Every row gives one point. A path goes straight from each point to the next, and from the last back to the first. The post is the endless flat space through its rows: a point in 2 columns, a line in 3, a plane in 4, and so on, so that a path can go around it. How many times does the path go around the post? Going back the other way cancels.
In the rows, zero is written as 128.

Post (2 x 3)
139; 149; 151
93; 104; 92
Path (28 x 3)
142; 77; 64
112; 73; 139
86; 137; 178
94; 150; 111
146; 175; 134
178; 121; 126
127; 75; 167
56; 125; 150
111; 152; 131
159; 172; 125
184; 100; 125
124; 100; 144
86; 111; 148
103; 211; 154
125; 194; 206
103; 70; 138
120; 66; 66
124; 137; 66
86; 120; 86
69; 158; 150
73; 52; 104
130; 111; 180
75; 125; 109
110; 167; 124
168; 137; 85
104; 58; 65
117; 80; 172
77; 48; 41
Times around: 2

Post (10 x 11)
110; 163; 128; 132; 109; 57; 85; 107; 126; 128; 102
143; 63; 68; 139; 131; 165; 156; 133; 144; 202; 151
166; 88; 154; 140; 112; 115; 108; 208; 56; 148; 109
158; 110; 125; 206; 134; 118; 110; 157; 78; 160; 146
153; 62; 151; 166; 120; 156; 42; 137; 138; 109; 104
56; 151; 213; 88; 158; 110; 153; 199; 90; 167; 140
147; 127; 129; 163; 144; 226; 102; 112; 121; 81; 170
97; 88; 142; 81; 30; 110; 70; 118; 96; 150; 188
132; 163; 88; 163; 104; 143; 135; 208; 149; 130; 106
88; 164; 164; 110; 73; 155; 125; 116; 121; 113; 135
Path (24 x 11)
165; 39; 115; 179; 86; 200; 44; 162; 182; 108; 249
120; 145; 138; 81; 107; 107; 170; 194; 86; 94; 111
124; 130; 151; 185; 127; 108; 41; 168; 115; 44; 113
101; 163; 134; 163; 143; 86; 217; 225; 80; 145; 133
69; 125; 157; 115; 144; 108; 89; 178; 94; 132; 93
107; 115; 182; 100; 131; 139; 128; 115; 83; 166; 80
100; 128; 204; 133; 80; 143; 93; 149; 118; 182; 122
101; 68; 212; 93; 119; 97; 74; 138; 110; 166; 183
146; 134; 145; 139; 145; 57; 106; 139; 123; 160; 118
115; 155; 157; 113; 105; 164; 92; 144; 116; 148; 128
103; 111; 171; 149; 157; 106; 112; 209; 149; 181; 91
125; 68; 176; 156; 137; 124; 114; 128; 137; 163; 138
114; 119; 135; 133; 74; 136; 150; 173; 106; 146; 131
56; 113; 107; 126; 88; 199; 103; 118; 135; 129; 196
124; 127; 191; 122; 82; 168; 85; 163; 53; 116; 148
96; 160; 214; 137; 86; 140; 43; 92; 108; 140; 158
122; 120; 194; 165; 115; 92; 69; 231; 120; 139; 147
173; 134; 95; 135; 122; 98; 158; 158; 109; 182; 121
180; 124; 173; 131; 126; 123; 82; 165; 107; 103; 158
42; 103; 168; 94; 42; 123; 182; 164; 137; 186; 204
136; 68; 100; 103; 88; 136; 94; 129; 127; 125; 150
76; 141; 151; 99; 69; 156; 98; 197; 90; 103; 130
170; 91; 135; 128; 140; 165; 77; 172; 93; 121; 106
119; 126; 185; 92; 67; 144; 125; 172; 101; 194; 146
Times around: 3

Post (17 x 18)
132; 119; 172; 100; 138; 115; 210; 124; 97; 137; 130; 130; 129; 175; 84; 149; 173; 104
91; 144; 140; 96; 143; 145; 139; 88; 143; 101; 110; 77; 145; 81; 102; 85; 90; 142
40; 143; 179; 127; 142; 119; 137; 158; 167; 123; 136; 128; 167; 134; 132; 128; 131; 135
135; 124; 98; 146; 127; 101; 73; 137; 134; 147; 110; 137; 106; 125; 207; 115; 115; 108
104; 156; 115; 152; 99; 137; 163; 143; 136; 156; 156; 104; 141; 69; 107; 94; 147; 120
175; 159; 122; 141; 104; 138; 107; 149; 144; 116; 150; 121; 136; 111; 97; 100; 115; 155
124; 125; 123; 161; 168; 146; 173; 118; 83; 137; 92; 109; 179; 132; 123; 148; 124; 124
107; 106; 123; 143; 54; 90; 147; 166; 157; 134; 155; 162; 188; 92; 110; 86; 106; 189
92; 141; 121; 136; 106; 160; 182; 142; 130; 150; 116; 152; 160; 109; 145; 118; 133; 164
106; 133; 85; 171; 164; 131; 181; 150; 109; 74; 86; 144; 96; 112; 111; 186; 90; 206
79; 144; 127; 141; 142; 140; 117; 156; 121; 132; 107; 171; 99; 78; 116; 109; 65; 166
103; 144; 132; 89; 100; 135; 98; 107; 90; 113; 115; 86; 131; 143; 138; 87; 116; 93
134; 134; 161; 133; 142; 143; 131; 140; 89; 122; 85; 137; 98; 114; 164; 194; 123; 100
110; 104; 140; 126; 112; 148; 113; 86; 115; 137; 94; 147; 91; 142; 104; 158; 114; 110
106; 104; 178; 238; 132; 140; 229; 109; 113; 122; 112; 137; 122; 177; 123; 152; 118; 184
141; 78; 121; 127; 118; 120; 139; 73; 102; 137; 182; 107; 136; 158; 112; 112; 72; 174
100; 85; 151; 152; 113; 168; 166; 158; 128; 166; 77; 94; 114; 138; 160; 139; 166; 116
Path (30 x 18)
79; 172; 75; 170; 105; 95; 88; 164; 131; 156; 94; 191; 116; 70; 205; 145; 139; 154
83; 114; 138; 149; 158; 129; 198; 92; 80; 229; 87; 154; 122; 62; 96; 175; 102; 114
124; 120; 100; 181; 97; 102; 231; 119; 152; 110; 121; 67; 143; 155; 117; 138; 167; 161
93; 111; 116; 168; 186; 153; 172; 111; 103; 130; 105; 132; 159; 154; 108; 164; 89; 113
147; 79; 142; 148; 100; 102; 191; 129; 125; 111; 179; 147; 156; 93; 139; 133; 76; 216
137; 166; 74; 74; 173; 171; 77; 153; 115; 150; 150; 110; 196; 127; 108; 82; 150; 134
107; 98; 113; 93; 126; 144; 88; 139; 148; 132; 77; 124; 115; 70; 107; 144; 99; 181
157; 185; 141; 148; 200; 156; 111; 92; 136; 156; 78; 132; 146; 114; 80; 108; 57; 158
166; 91; 216; 146; 144; 113; 127; 159; 99; 132; 96; 152; 162; 174; 141; 97; 62; 144
97; 114; 148; 83; 175; 164; 82; 73; 133; 100; 108; 29; 77; 98; 137; 82; 55; 63
107; 154; 158; 155; 136; 152; 75; 96; 46; 56; 85; 122; 163; 130; 98; 57; 59; 116
99; 103; 207; 100; 170; 156; 211; 75; 129; 80; 57; 101; 139; 98; 77; 139; 109; 208
143; 135; 216; 142; 82; 123; 141; 70; 124; 135; 104; 192; 24; 106; 54; 110; 86; 154
118; 150; 170; 181; 130; 108; 135; 169; 211; 108; 137; 63; 68; 91; 171; 69; 139; 172
125; 219; 126; 94; 187; 141; 133; 118; 84; 146; 136; 136; 132; 87; 143; 164; 114; 120
56; 145; 156; 168; 103; 137; 189; 165; 75; 143; 36; 217; 161; 159; 103; 136; 132; 119
148; 143; 153; 156; 65; 170; 152; 123; 128; 137; 139; 167; 116; 160; 210; 144; 127; 89
174; 158; 118; 161; 141; 175; 196; 150; 121; 106; 111; 158; 103; 93; 133; 87; 113; 151
142; 108; 127; 147; 123; 164; 96; 141; 125; 129; 159; 132; 171; 122; 180; 121; 108; 178
85; 139; 220; 169; 97; 80; 125; 112; 116; 106; 99; 209; 67; 151; 98; 129; 100; 192
162; 108; 157; 125; 165; 158; 126; 125; 74; 176; 97; 100; 77; 179; 78; 150; 118; 105
57; 117; 115; 149; 95; 91; 216; 186; 138; 90; 106; 141; 121; 141; 81; 98; 108; 209
107; 152; 116; 186; 131; 95; 131; 135; 96; 134; 90; 170; 132; 103; 147; 98; 95; 95
112; 107; 161; 151; 112; 100; 249; 174; 191; 134; 170; 134; 81; 148; 155; 143; 208; 154
98; 65; 129; 157; 69; 122; 204; 115; 49; 109; 90; 157; 125; 142; 108; 149; 94; 146
130; 187; 169; 126; 166; 122; 164; 132; 182; 121; 138; 114; 35; 131; 157; 102; 104; 152
110; 117; 115; 128; 148; 127; 120; 100; 83; 134; 48; 120; 201; 152; 58; 128; 68; 132
106; 106; 125; 111; 164; 107; 131; 127; 117; 132; 156; 101; 123; 156; 118; 106; 96; 115
109; 121; 137; 186; 147; 152; 86; 158; 150; 74; 103; 42; 120; 127; 83; 135; 125; 113
43; 80; 109; 105; 147; 100; 176; 127; 196; 97; 120; 127; 145; 103; 116; 159; 178; 169
Times around: 4
